Each row is a point. Two turns around zero, p and q, are shown by what they do to some points. Where does a point land after both, in the order given? Backwards means that the second turn is done in reverse. Each puzzle has new turns, and all numbers are rounded.
In the rows, zero is written as 128.

Turn p:
[125 163  98] => [115 163 101]
[135 101 152] => [141 103 152]
[ 88 139 106] => [100 122  91]
[126 109 177] => [122  98 171]
[166 128 108] => [162 154 127]
Turn q:
[119  77 160] => [129 102 183]
[122 122  76] => [122  94  88]
[144 166 125] => [137 160 103]
[119 164 134] => [113 160 115]
[136 111 144] => [139 124 150]
Where do these land?
p, then q: [106 123 123] => [119 107 125]
q, then p: [177 111  95] => [188 142 128]
q, then p: [116 175 150] => [ 86 158 116]
q, then p backwards: [113 103 144] => [126 124 161]

Turn p:
[143 139  92 129] => [164 142 124 118]
[144 144 153 130] => [116 138 157 136]
[135 132 103 124] => [150 135 122 117]
[151 136  89 157] => [180 137 128 143]
[129 152 121 111] => [128 154 130 112]
[141  85 159 122] => [110  80 147 125]
[ 52 108 179 123] => [ 48 110  86 145]
Turn q:
[176 103 105 120] => [159  95 138 165]
[109 159 163 118] => [127 151 133  82]
[107 134 113 151] => [107 150 117 142]
[ 80 138 136 112] => [104 137  98  94]
[190 130 101 126] => [180 118 143 168]
[107 104 149 142] => [ 91 118 140 120]
Where do these land?
p, then q: [113 150  90 133] => [164 148 118 148]
p, then q: [158 126 143  96] => [130 107 133  87]
p, then q: [ 85 136 113 128] => [134 147  94 152]
q, then p: [175  78 162 131] => [ 90  68 150 145]
p, then q: [109 149 132 151] => [121 161 128 142]

Turn p:
[157 135 135 148 107 122 149  83] => [122 127 114 169 101 103 145 102]
[167 173 123 139 104 114 112  91] => [149 148 100 161  99 113 106  85]
[128 101 137 151 165 126  89 123] => [144 101 122 142 181 118 117 136]
[ 95 101 144  92 142 135 120 144] => [122 119 173  97 154 138 131 136]
[114 110 175 153 163 145  92 161] => [155 125 150 150 188 146 125 169]
[110 120  93 107 120 190 173 122] => [106  99 126 100  95 177 176 118]
[154 147 136 124 146  81 123 149] => [157 156 120 117 128  88 108 145]
[118 166 103 130 103  90 150 120] => [101 170 100 116 101 113 118 111]
[111 100 105 108 102 148 143 159] => [ 99 106 146 100 104 155 124 151]
Turn q:
[132 138  98 150 137 103  91 132] => [115 137 107 163 148 100 107 129]
[123 120 188 136 162 162 159 104] => [143 135 158  96 152 172 168  93]
[138 138 168  93 163 130 164  97] => [127 162 155  76 124 156 130  95]
[152 123 152 145  83 115 157  77] => [181 120 172 132 100 116 120  93]
[100 115 169 122 143 110 163 114] => [110 138 180 111 124 139 155 110]
[135 124  81 134 135 136 131 168] => [121 123  87 122 133  97 140 162]
[141 106 108 121 110 118  77 166] => [120 106 114 150 146 119  91 179]
[118 166 110 127 116 135 113 166] => [120 143  91 155 110 137 134 158]
[112 123  78 123 102 143  97 127] => [113  87  88 148 112 115 108 133]
Where do these land?
q, then p: [115 119 140 122 151  81 104 127] => [129 161 134 136 178 136 128 126]
q, then p: [109 192 130 130  79  95 124 189] => [107 176  92 163  94 172 101 179]
p, then q: [138 129 148 135 138 167 135  96] => [161 120 139 110 136 112 155 104]
p, then q: [128 110 117 131 108 225 114 110] => [170  53 125  98 150 145 164 109]
p, then q: [113 115 136 110 111 135 144 124] => [125 121 150 128 115 149 143 124]
p, then q: [199 109 124 112 145  80 127 121] => [135 141 169 142 131  78  73 155]
p, then q: [110 109 135 171 141 116 138 142] => [ 99 141 115 133 143 111 162 147]
p, then q backwards: [103 132 107 135 134  96 130 105] => [123 130  99 125 168 120 124 117]
p, then q: [137 136 115 106 143 158 137 138] => [149 116 125  95 114 135 121 137]

Turn p:
[164 178 168 176 124 151 149  83  99  87 139] => [148 135 206 167 149 173 117  89 106 106 141]
[140  92 152 103 124 131 120 149 100 150 162] => [133  74 132 109 117 124 134 161 103 147 131]
[131 143 166  84 139 125 109 157 129 135 102] => [141 140 152  95 125 109 102 160 141 165 117]
[ 88 112 159 141 124 106 104  80 175 107 157] => [156  92 120 131 152 110 109 106 184  84 158]
[166 125  86 133 142  91 129 163 155 168 121] => [146 163  89 121 100  92 172 125 104 152 136]
[125  95 121 137 141 142 115  96 105 101 136] => [137 102 113 125 159 163 125 123 119 103 114]
[136  91 169 130 141 156 141 166 108 117 111] => [133 111 149 145 157 132 137 185 119 150 103]
[115 157 121  89 117 162  94 122 176 143 156] => [139 115 113 122  77 141  99 111 182 155 138]
[137 143 119 136 103 136 160  91 130 171  73] => [ 85 148 147 128 147 112 154  72 134 158 106]
[113 106  88  82 126 126 151 152 156  86 122] => [119 146 103 113  94 132 145 165 161  92  87]
[128 137  85 116 140 130 136 123 129 117 164] => [125 133 106 119  94 161 140 125 126 105 142]
[ 93 114 135 162 148  94 126 137 114 169 124] => [106 127 104 126 167  95 133 137 111 136 173]
[129 171  95 175  95 113 130 146  88 114  98] => [ 96 177 132 164 126 117 100 106  73 111 120]
Turn q:
[105 157 136 149  84 130 131 124 111  55  91] => [ 96 179  83 123 109 120  97 114 145  94  81]
[ 63 128 105 135 141 153  89 160 100 144 113] => [ 68  82 121 160 123 141 123 158 156 141 104]
[116 125 150 122 128 139 157 145 128 132 160] => [112 135 133 125 123 153 152 131 112 109 156]
[104 145 136 163 127  82 106 135 164 164 131] => [122 148 170 181 134  92 120 152 139 134 145]
[160  93  76  91  93  86 119 135 130 134 167] => [161 123  99  90 126  91 153 147 165 159 182]
[122 152 122 136 132 122 151 125 113 164 131] => [131 132 126 160 120 130 155 136 103 146 125]
[110 128 135 152 132  59 135 119 136 111 154] => [146 159 116 166 151 102 127 147 142  93 159]
[150 134 133  96 197 146 147 171 144 131 145] => [130 114 163 101 187 174 168 136 117 130 127]
[151 120 125 183 147 186 122 124 139 142  96] => [151 110 175 136  92 165 110 115 134 133  79]
[136 130 136  94 120 119 130  99 106 121 132] => [134 124  92 115 138 117 120 113 103 133 140]
[170 142 114 138  76 195 101 112 157  73 125] => [127 164 129  75  89 155  85  69 169 152 109]
[106 117 127 113 146 135 137  87  93 141 116] => [132  85  96 150 128 126 128 111 100 122 120]
[143 112 162 130 126  73 110 115  99 135 115] => [153 128 113 132 139  93  92 166  97 114 138]
[156 109 136  88 144 167 158 141 171 145 115] => [130 107 175  78 134 134 163  96 108 130 125]
Where do these land?
q, then p: [ 97 133 136  90 120 128 118 150 174 141 102] => [110 121 138  95 160 101 121 148 157 106 160]
p, then q: [109 147 124 162 140 130 183  97 123 183 159] => [121 123 115 175 113 161 159  97 117  93 183]
q, then p: [146  98 165 105 123 115 136 124 139  93 110] => [152 134 136  81 119 143 104 142 126  99 110]
p, then q backwards: [144  81 146 142  93 116  74 159 156 103 106] => [138 117 104 149 144  78 112  88 100 131  69]
p, then q backwards: [126 120 136 110  74 105 112 159 114 104  87] => [125 131 149 141 112 107 110 128 126 125  51]
q, then p backwards: [144 117 111 107  89  92  94 126 158  83 125] => [ 89 145 140 103 137  84 101 120 167 142  98]
p, then q backwards: [ 84 145 139 138 158 132 136 125 105 130 166] => [111 110 158 120 134 129 106 147 123 126 182]
p, then q: [151 168 139 149 141 155 118  92 109 139 134] => [138 108 132 144 114 163  98 101  94 144 144]
q, then p: [148 156 120 130 159 151 163 142 106 168 180] => [ 94 108 154 162 120 172 165 136 108 167 139]
q, then p: [139  99 100 118 125 162 114  97 100 136 135] => [127  89  96 124 119 127 153 105 125 139  95]
q, then p: [106 166 100 165 173 170 193 128 124 140 146] => [ 91 140 166 193 163 169 166 107 139 139 111]
p, then q: [144 106 121 120 141  82  96 138 127 117  87] => [148 133 106 113 176 107 137 147 122 156  98]

Turn p:
[122 104 128 111 140 133 119 147 134  61 108 180 135 140] => [109 128 106  93 161 159 138 155 126  79 134 116 145  88]
[122 100 115 100 130 145 178 119 138 156 120 133 144 129] => [141 131 150 140 112 181 140 116 155 136 141 150 146 128]
[114 124 110 142 151 105 122 108 143 126 128 119 156 118] => [160 128 124 125 142 117 124 108 115 131 118 135 165 125]
[117 149 185 141 118 121 134 110 137 125 126 162  52 144] => [ 62 112 120 168 129 132 124 110 131 116  83  91  92 111]
[126 135 184 121 145 149 147 143 121 140 107 120 138 123] => [133 149 168 145  96 129 129 128 136  98 129 107 113 109]
[119 142 225 134 112 112 144 108 143  52 126 150 159 112] => [122 117 103 150 114 123  94 100 124  21 139  74 135 104]
[120 144 104 121 150 157 109 145 117 148 201 116 136 149] => [112 181 150 121 165 114 106 135 129 158 149 137 131 176]
[127 103  98 141 136 103 111 154 136 150 119 112 160 122] => [165 124 134 132 138 103 152 149 120 145 140 155 158 122]
[138 132 101 153 131 104 118 141 104 119 139 116 153 157] => [137 146 104 118 130 109 151 141  91 139 142 128 146 151]
[116 143 105 100 116 107 136 142 133 154 109 111 113 136] => [121 129 123 133  97 126 131 148 142 150 103 163 137 131]
[110 136 117 136 122 195 145  97 134 132 125 118 145 124] => [148 134 149 123 121 173  80 114 118 152 147 115 119 125]
[119 126 121 119 115 111 107  92 132 146 106 110 156 112] => [154  95 140 122 111 118 112 112 108 126 120 158 145 131]
[166 124 140 127 124 129 115  96 137 129 115 101 126 127] => [150  91 141 116 116 124 129 123 126 123 112 109 117 155]
[117 102 106 125 106 136 133 155 132 146 134 120  70 133] => [ 91 111 127 138 130 130 140 152 162 179 133 131 122 120]
[123 125 120 127 110 103 107 125  89 134 141 157 107 127] => [ 86 118 112 121 139 110 146 113 111 131 135 156 112 127]
[194 148 116 139 114 133 117 154 144 145 110 138 160 110] => [189 123 117 132 135 124 144 161 126 113 131 145  80 144]
[126 140 102 140 156 134 134 142 103 114 163 113  64 114] => [ 96 158 109 101 143 104 135 112 159 178 119 103 111 128]
Turn q:
[118 124 113 156 133 139  81 150 122 116  95  90 104  89] => [104 128 181 134 108  90 114 137 128 150  86 149 112 110]
[123 139 115 153 152 167 129 140 131 123 102  78 161 110] => [ 99  91 130 133 121 126 100 171 131 144  87 137 137 101]
[106 150 143 124  88 116 149 121 141 135 179 160 134 143] => [134 156  88 115 123 161 118  91 148 126 168 112 116 124]
[127 133 117  94 116 145 157 108 122 101 169 141 112 161] => [128 128 114  84 167 165 130 108 112 134 153 115 122 147]
[128  91  95 155 139 136  84 110 125 125 118 105 150 138] => [115  75 157 155 140  97 134 129 132 153 133 122 119 108]
[156 150 151 116 107  94 140 119 140 173 124 113 100 125] => [181 168 108 125 118 106 125 134 149 137 116 113 137 152]
[150 118 117 104 136 109  91 151 136 112 129 122 148 106] => [136 116 147 118 114  87 116 142 105 103 147 133 117 111]
[132  93  96 130 129 120 125 128 132 128 102 121 133  72] => [132 116 136 132 134  91 152 133 127 109  94 151 103  92]
[118 111 138 157 127 119 123 124 119  89  86  98 146 134] => [ 96 101 160 133 108 126 148 148 141 122 103  94 127 123]
[112 144 140 121 157 116 138  97 146 116 155 155 120 137] => [134 154 122 130 143 156 138 111 103 131 151 109 156 107]
[128 141 154 114 126 119 140 109  84 135 169 153 130 122] => [130 144  89 109 105 142 159 112 107 146 158 136 133 141]
[154 113 131 141 139 146 164 149 135 116 177 169 116 165] => [133 141 120 140 161 186 131 146 117 121 176 140 102 150]
[118 129 188 103 107 139 124 132 145 180  82 123 110 130] => [172 137 139 128  94 131 119 113 175 116  99 148 176 157]
[148 148 101 148 129 153 110 140 126 125  72 134 137 118] => [118 103 138 162 119 116 100 130 106 117  79 133 115 140]
[104 135 122 102 136 101 163 141 117 146 161 158 119 171] => [111 162  93 122 163 137 135 114 137 112 173 127 149 157]
Where do these land?
p, then q backwards: [105 149 117  88 161 117 132 146 139 165 135  83 147 135] => [120 138 168 123 143 126 107 156 130 162 101 103  80 115]
p, then q: [ 99 159 123  96 107 105 162 123 116  96 144 153 121 150] => [ 83 106 122 127 145 133  95  75 119 124 116 118 119 109]
p, then q: [142 135 101 154 108  95 133 153 170  92 102 130 129 101] => [133 119 128 146 164  87 121 157 111 101 114 140  80 112]
p, then q: [ 94 100 104 103 134 148 106 100 111 162  93  87  98 134] => [165 112 114 126  86 123 148  99 175 107 134 166 160 137]
p, then q: [ 83 143  95 100 145 145 104 103 128  96 111 126 129 113] => [142  99 132 113 103  93 117  92  97 106 127 154 154 117]
p, then q: [138 105 131 136 162 107 102 125 115 111 136 142 125 168] => [ 90 120 108 107 133 131 148 157 126 114 123 123 165 135]
q, then p backwards: [161 111 142 157 137 166 157 161 161 128  88 145 114 103] => [144 158 140  95 128 138 131 137 179 166  92 162 145 144]
p, then q: [122 109 162 155 102 140 167 137 173 129 141 103 148 150] => [119 103 138 148 113 140 104 169 157 167 145 114  91 111]
q, then p backwards: [146 139 120 135 130 140 107 124 154 144 155 136 103 158] => [120 130 114 154 125 165 129 119 145 147 157 122 149 118]
p, then q: [103 159 100 121 122 147 151 119 100 140 123 151 146 105] => [146 135 111 131 122 135 115  77  91 148 120 145 117 132]
q, then p backwards: [137 126 101 143 100 100 101 107 142 149 155 149 153 126] => [132 132 145 179 106 127 142 131 119 126 139 128 126  80]
q, then p backwards: [139 138 119 156 155 104 135 129 129 134 151 109 126  99] => [112 145 116 156 131 130 122 176 123 131 114 131 118 135]
p, then q backwards: [131 103 150 105 161 114 164  99 104 152 137 135 128 159] => [ 91 113 161 131 129 124 126 115 104 105  97 164  97 143]
p, then q backwards: [133 101 152 143  89 125 120 170  94 101 152 127 157 145] => [141 115 130 117 155  78 122 156 109 117 161 142 166 155]
q, then p backwards: [152 163 149 142 101 133 110 114 104 113  95 120 117 122] => [145 162 138 132 132 130 136  97 121 141 108  86 111 152]
q, then p backwards: [133 134 160 140 143 122 108 159 119 166 142 158 126  97] => [105 153 122 120 105 110 156 155 111 161 123 122 165 123]
p, then q: [159 103 152 101 120 170 118 108 116  99 116 120 108 111] => [154 124 174  72 141 136 133 128 148 129 138 139 141 121]
